Every row gives one point. Before rounding, the points of a table are all equally far from one centre. They may lie mostly on one side of it. Write the centre, to within rounding.
In the rows, zero is written as 128.

Points:
[[ 86 131]
 [ 83 140]
 [155  90]
 [ 81 157]
 [ 82 151]
 [ 82 167]
 [139 221]
 [ 95 196]]
Centre: [147 156]

Points (15 x 8):
[[ 98 128 184 151  92  52 137 189]
 [157  80 123 145 202  52 107 123]
 [122 110 196  64 196  64 142 126]
 [130 143 203  95 182 127 152 186]
 [162 102 132 103 154  30 108  85]
 [108 116 118  60 188  80 146 170]
 [193  87 141  69  94 131 127 196]
 [124  88 208 152 116  87 181 171]
 [119 103 134  50 195 140 154 114]
 [142  71 177 157 103  91 163 203]
 [146 128 201 113 136  85 178 180]
 [118 139 158 113 180 123 175 186]
 [ 65  53 159 100 147  68 131  65]
 [ 82  37 179 101  96 175 156 116]
 [116 133 125  77 184 104 174 125]]
Centre: [118  93 159 113 128 117  93 136]

Points:
[[100 130  69  27 112 120 159 156  97  67 123 210]
 [100 158  87  34 154 142 172 171  73  85  80 193]
 [ 72 168 127  98 160 115 144 103  97  75  82 193]
 [102 150 146  81 124 137 173 167 106 126 155 199]
 [116 137 133 112 125 130 158 203  87  89  93 203]
 [117 184 108  25 125 172 145 171  90  80 114 171]
 [ 65 129 133  45 157 129 147 181  89 110  82 158]
 [104 138  96  70 101  95 119 180  91 105  88 207]
 [ 50 132  76  38  87 133 164 178 100  72 104 157]
 [ 87 130 141  78 184 155 182 158 100  55 103 178]
 [ 77 129 142  70 160 172 148 171  61  94 107 154]
 [ 75 159 141  68 153 182 183 165  86 125 120 167]
 [ 80 165 135  84  98 114 151 174 102  98  76 201]
 [ 87 136 150  79 148 135 194 107  73  44 125 135]
 [106 100 119  39 128 202 184 202 135 114  67 192]
 [ 98 198 106  32  89 127 129 143 142  90  80 184]
 [ 97 160 135  55 142  90 144 126  79  89  99 188]]
Centre: [133 113  89  91 114 154 164 117 130 109  87 137]

Points, 29 rows:
[[123 110 114 176  98  92 140  41 141  80 154 123 144 131 134 139  77  78
  132 101 107  74  15 144]
 [107  89  86 133 118  71 175  31 119 116 114 128 132 133 161 140 104 101
  128 132 131  81  22 156]
 [149 117 120 144 128  62 135  94 136 117 174  91 153 145  93  90 101  94
  146 120 130  94  74  94]
 [122  87 115 147 133  32 147  95 178 129 144 146 140 105 137 137  98  99
  177 129 102  93  71 143]
 [123 111 108 149  62  85 190  79 117 111 114 152 166 126 113 146 126  83
  129 115 117  39  38 146]
 [105 117 119 128  95  63 149  80  94 134 144 151 139 156 118 137  85  78
  139  74 171 144  61 157]
 [163 101 118 153 118 100 167 139 147 106 128 125 169 149 128  94 124  88
  134 114 105  58  43 229]
 [112  81 104 193 139  98 188  89 108 106 132 108 163  92  84 135 114 104
  173 156 145  93  60 180]
 [102  87 125 132  85  92 150  63 113  92  69 155 157 103 120 129 108 139
  131 147 130  57  15 138]
 [132  92 157 141 153  80 187  69 177 117 144 119 144 124  98 114  76  93
  145 147 155  91  57 168]
 [106  87 119 132 102  79 144  97 157 100 140 136 129 131  80 117 113 117
  166  90 131  92   7 166]
 [127 126  80 140 157  74 109  85 140  80 132 134 122  78  77 151  85 116
  120  96 156  78  64 160]
 [123  95 120 188 100  64 180  89 133 137 134 107 137 100 131 106 105 101
  191  93 144  87  54 137]
 [145  51  96 158 101  79 200  71 109 130 143 141 119 164 143 122  76 108
  107 104 114  62  77 181]
 [137  90 110 160 120  55 160  73 121  88 136 129 159 135  81 134  83  89
  137 131 138  74  32 182]
 [111 115 134 147 110  61 181  44  83 112 128 130 141 129 127 103  92  99
  139 125 122 124  25 177]
 [136 105 173 150 120  97 122  74 114 118 138 141 108 125 120  85  63 106
  194 114 142 101  20 155]
 [136 137 146 120 132  86 173 124 141 104  82 127 137 109  98 138 106  49
  163 124 134  57  71 176]
 [161 147 111 135 103 109 164  62 140 150 143 136 100  99  85 117 122 100
  142  80 116 101  57 156]
 [106  68 109 136 129  69 193  34 129 132 135 146 159 145 116 115  86 109
  147 146 138  96  70 178]
 [121 142 126 160 141  97 153  88 113 118 171  91 135 140  95  96  45 127
  116 134 134  81  31 151]
 [ 83 118 137 180 120  58 131  76 157 111 107 152 142 124 104 119 122 106
  180 130 134  76  45 188]
 [108 105 101 190 121  83 138 120 164 145 138 152 105 158 120 160  65  97
  168 127 178  69  75 136]
 [163 121 127 170 117  63 178 110 120  86 151 119 157 107 117 150 125  62
  169 115 119  59  60 185]
 [114 113 142 148 116  74 184  93 169 105 110 155 131 124 135 182 113  85
  119 120 126  41  40 175]
 [114 148 108 145 100  46 122 117 115 133 123 166 116 134 110 163  67 121
  134 118 135  46  55 156]
 [117 161 149 151 114  83 173  38  96 100 129 118 108 119 115 151 107 108
  144 139 119  72  39 180]
 [114 149 113 151 103  64 180 100  93  79  99 137 165 118 119 100 157  87
  148  91 147  91  40 127]
 [117  90 109 158 114  91 137 131 118 144 122 152 123 117 118  70 111  66
  181 136 123  59  42 193]]
Centre: [126 111 123 145 115 130 141 109 120  91 133 147 133 127 149 121 108 122
 131 128 138  97  96 153]

Points (28 x 24):
[[129  61 112 119 169  93 125  93  98 186  54 167 175 155 158  46 144 130
  116  59  77 100  71 112]
 [183 149 105 120 171 138 179 133  78 187 118 142 228 120 180 115 126 122
  104  79 101  48 104  93]
 [177  43 128 147 171 101 105 100  67 146 131 157 224  95 127 103 130 174
  153 124  72  24  82  99]
 [245  91 157 149 148 107 181 117  90 186  75 104 203 144 118 141 120 146
  120 123  96  71 104 115]
 [154  51 128 118 141  81 135 124 143 201  44 111 200 124 108  98 117 102
  140  64 103  52  75 110]
 [179  91 138 144 220 147 165  97  95 192  83 141 174 150 155 100  98 114
  128 133  95  19  72 111]
 [181  64 157 136 181 136 156 119  73 191  98 142 177 154 133  99 103 123
  139  83  79  54 133 155]
 [175  87 132  97 163 138 159 110  87 152  60 159 194 183  80  88 103 103
  178 100  89  29  89 118]
 [173  58 160 132 141 148 144 183 102 184  64 135 214 163 101 122 136 149
  173 123  81  95  87  95]
 [190 107 149 126 182 138 137 117  69 107  50 170 202 167 185  63  83 152
  137  86 121  42  39  88]
 [193  70 133 160 179 132 160 118  74 183  93 166 169 134 154  77 105  96
  135  80  86  65  91 159]
 [180  70 140 102 172  95 130 143  76 135  40 131 191 156 171 129 100 105
  124 115  76  53  80  86]
 [163  82 107 121 174 138 135 130  71 142  78 125 211 154 165 124 141 114
  126 118  62  50 122 108]
 [183  65 139 175 135 126 147 125  82 142  82 151 186 114 174 115 100  98
  177 128  84  28  65 104]
 [194 102 119 138 160 132 152 134  84 222 125 158 199 127 132 121 108 153
  108  67  94  47  87 114]
 [165  47 137 165 193  90 145 112 105 184  88 185 192 116 103  89 136 179
   67 138 107  44  62 167]
 [166  84 107 135 186 156 156 116 124 161 103 170 156 145  93 135 152 129
  115 130  77  14  42  86]
 [164  50 174 116 189 123 181 104  91 196  80 160 183 142 153  73  94  85
  140 135  98  80 125 154]
 [209  79 179 121 203  74 152  74 121 172  46 172 200 132 138  66  97 117
   96  91  71  66 112 161]
 [155 101  98 154 185 137 163 130  82 202  94 164 156 174 129  89  64 192
  128 109 112  67  47 111]
 [154  73 140 111 145 103 145 106  67 165  39 134 207 155 133 103  67 111
  103  82  93  79  77 116]
 [164  90 131 114 233 118 110 123  46 135  67 173 182 131 139  92  89 117
  129 121  84  23 101 102]
 [188  77 109 120 191 122 131 117  90 171  86 140 177 166 141 154  94 165
  108 111 105  36  80 132]
 [215 132 127 110 162 135 154 158 106 163  47 153 207 127 137 137 108 155
  137  87 105  16  89  62]
 [174  57  87 125 167 150 163 129 124 154 103 151 212 121 190  58  93 121
  125 102  79  51 113  97]
 [197 100  92 107 207 130 151 112  86 187  84 148 213 116 135  97  89 167
  128 116  78  34  67 102]
 [202  79 115 113 104 157 146  97 109 138  61 158 196 117 157  48  67 165
  123 110 118  34  70 127]
 [185 133  73 125 181 156 192 161 140 183 110 111 176 178 112  89  93  96
  163 110 108  99 112 132]]
Centre: [143 146 168 127 160  82 140 128 147 115 118 148 166 114 119  72 123 152
 137 131 124  95  94 107]

Points:
[[158 121 132 159 134  95 122 122 137 101  79 109  97 120  34 151  90 102
   83  95 210 118 117  75]
 [117 146  93 149 167  72 119 128 155 129 101 162 157  78  43 138 107  93
  107 112 149 157  98 121]
 [119  85  76 135 161 102 142 121 163 101 103 123  67 107  35 136  71 151
   84 117 143 109 126 103]
 [134 115  66 120 129  97 143 110 109  87  95 169  85  76  63 151 104 126
   83  83 176  81  93 122]
 [167 138 105 191 137 116 131 110 110 129 103 140  96  73  30 158  67 126
  100  79 164  89 116  74]
 [139 118  81 131 114  85 150 143 112 105 104 115 100  79  42 143  70 116
  104 102 207 156 105 116]
 [107  97  78 144 152  97 146 133 141 111 132 152 131  82  31 145  73 151
   90  96 149 114 136 104]
 [141 109  66 152 143  95 131 108 144 152 140 140  78  32  37 155  89 138
  150  96 192 108 132  96]
 [141 138  95 199 134 115 140 127  83 145  83 182  63  56  80 171  83 104
  102  92 162 111 147  76]
 [146  76  99 144 156  83 100 111 166 126 112  87 101  77  65 145  55 111
  129 136 156  67 123 103]
 [125 135  72 152 194  89 128 112 103 127  92 165  89  81  31 144  89 117
  170  72 156 100 108 118]
 [108 149  84 165 142 128 113 127 142 144 117 113 135  83  63 147  84 106
  106  68 148 104 127  77]
 [116  81 117 142 162 122 107 104 144 127  92 125  66 105   7 164  92 124
  108 114 166  76 149  75]
 [154  88  82 153 107 100 137 114 155 123  87 143 113  70  82 157  49 102
  163  91 174 112 140 143]
 [158 101 119 139 138 117 120  94 116 130  68 187  68  68  25 146 134 132
  174 103 144  94 101 125]
 [130 125 128 113 152 128 147 131  91 140 148 133  87  64  37 161  56 113
   56 148 185 115 101  80]
 [171 120  86 133 143 123 139 105 152 110 132 141  84  56  48 120  67 137
   79  91 162 132 149  97]
 [104  97  74 164 187 102 145 120 145 105 113 138  87  88  26 140  83  88
  116 117 177  61 150 110]
 [143 118  87 123 172 122 116 131 133 145 134  76 117 101  35 160  63 109
  145 101 159  88 123  91]
 [122  89  72 112 173 109 128 153 131 129 113 130  87 102  73 130  39 126
  111 132 178  70 144  98]
 [127 126  83 117 148  88 150 112 110 146 103 163 118  90  31 152  91 127
  131  77 153 103 120  83]
 [144 103 116 137 154 122 122 148 110  97 122 136 101 145  44 159  97 106
  163 111 196  95 122  58]
 [148 114  51 137 137 144  74 109  91  90 123 130 111  94  62 123  91 119
  126 114 136 126 141  90]
 [157 100  75 124 185 115 119 125 118 143 106 143 134  89  29 154  69 118
  113 115 142 134 107  95]
 [134 120  94 134 136 118 113 156  98 141 140 127 100  60  50 165  42 128
  162  91 151 121 120  98]
 [142  85 145 152 151 102 139 101 153 138 102 126 150  89  21 162  80 145
  127  80 142  74 121 129]
 [124  94 110 133 155 114 105 153 146 103 139 119 141  81  56 117  68 125
  124  97 149  91 132  98]
 [138  97  81 156 151 125 121 120 103 103 127 130  95  89  11 174  71 114
  143  86 186 101 134  90]
 [114 112  63 140 151 148 163 114 124 119 113 133  85  99  48 114  37  75
  129 110 139  95 139 161]
 [156  78 104 152 204 141 126 135 124 114 146 152 115  77  78 119  62 141
  136  76 179 125 105 103]
 [196 101  67 125 154 115 155 121 166 134 120 115  91  87  63 125 113 110
  107 106 161 136  95 105]]
Centre: [131 133 135 163 153 115 117 101 110 146 138 138  81 119  94 154 114 129
 116 141 174 118 135 165]

Points, 28 rows:
[[ 94 171 176 108 100 102 110 123 101 153 136 102 139  76 109 171 151 103
  193  41  28 132 163 116]
 [ 89 144 169 113 110 114 103 122 121 182 184  92 145 114  94 162 129 126
  165  64  59 147 156 120]
 [ 96 118 159 140  84 119  91  78 145 117 156 106 147  78 126 141 144 133
  153  39  54 201 135 127]
 [ 78 144 122 145  72 131 109  91 175  81 130  64 124  80 139 135 176 145
  132  93  92 181 221 144]
 [124  84  91 161 133 112  84  94 147 115 132  76 139  59  99 155 132 158
  166  54  63 135 177 128]
 [ 72 126 150  89  95 131  97 110 148 127 148 112 169   7 172 107 116 144
  185  83  72 164 149 155]
 [ 98 120 141 134 124 134  84  95 114 144 158  78 123  82 122 140 123 162
  201  89  85 126 142 224]
 [111 177  94 127  79 115 113 120 147 103 121  66 152  89 106 169 142  86
  198  68  95  82 176 153]
 [ 64 109 131 130 109  79  90 155 158 113 177 114 124  69 157 114 122 173
  170  66  31 152 128 105]
 [ 99 130 164 137 109 158  59 119 115  87  92  67 180  49 128 150 101 125
  190  81  57 142 199 169]
 [108  86 131 163 120 106  53  77 131 102 147  77 127  76 125 144 136 129
  112  71  77 122 178 155]
 [ 91  81 151  93  92 116 104 134 125  86 113 110 148  45  69 114 141 132
  181  60  57 159 173 164]
 [128 128 172 136  97 103  86  69 138 129 157 127 139  80  79 172 125 131
  168  89  91 145 178 150]
 [ 84 101 117  97 113  91  64 120 102 118 111 116 192 102 114 124 121 129
  210  67  53 149 156 116]
 [ 90 145 132 110  46 106  71 113 104 136 136 118 155 138 123 188 115 167
  190  93  39 128 157 129]
 [ 98 133 118 121 141  96  60  98 106 138 133 101 125  80 136 201  79 144
  160  80  44 133 186 116]
 [ 62 163 153 120  96 125  86 106 116 129 126  91 142  34 152 229 124  89
  159 126  48 160 130 145]
 [118  96 163 133  89 105  60  65 120 137 123  88 158  66 132 130 134 122
  176 124  41 130 135 160]
 [ 69 111 122 105  98 131  78 119 173 108 146 116 190  82  93 152 143 123
  218  85  75 146 143 124]
 [114 110 145 126  92 123  97 115 140 162 114  61 133  74 105 188 140 141
  222  78  42 125 123 160]
 [ 89 144 159 145  63 102  74 157 119 140 147 132 182 128 156 144 159 160
  136  67  68 121 188 193]
 [ 84  89 148  87 158 143  89  83 107 124 155 115 139  58  97 152 151 100
  184  87  56 128 125 108]
 [ 59 129 169 108  87 127 105 106 154 133 104 114 164  76 144 117  91 114
  185  86  62 137 202 151]
 [121 191 117 121 112 138 106  91 141 142 120 108 165  39 123 176 124 105
  171  86  17 150 150 106]
 [106 131 123 139 114 115 158  69 116  75 121  73 141  94 140 139  89 108
  215  81  67 124 173 139]
 [ 78 111 124 169  93 131  98 124 132 162 188 111 135  73 127 167  99 152
  225  91  70 180 160 161]
 [ 94 105 163 110  64 104  84 119 149 150 122  68 124  97  86 185 127 129
  168  86  57 142 141 168]
 [ 69 125 170 157  74 118  93 131 117 102  93 122 165  96 132 112 155 126
  199  55  44 172 188 186]]
Centre: [120 128 125 129 108 143 112 162 106 108 125 114 121  87 157 149 151 125
 160 114  87 147 155 132]
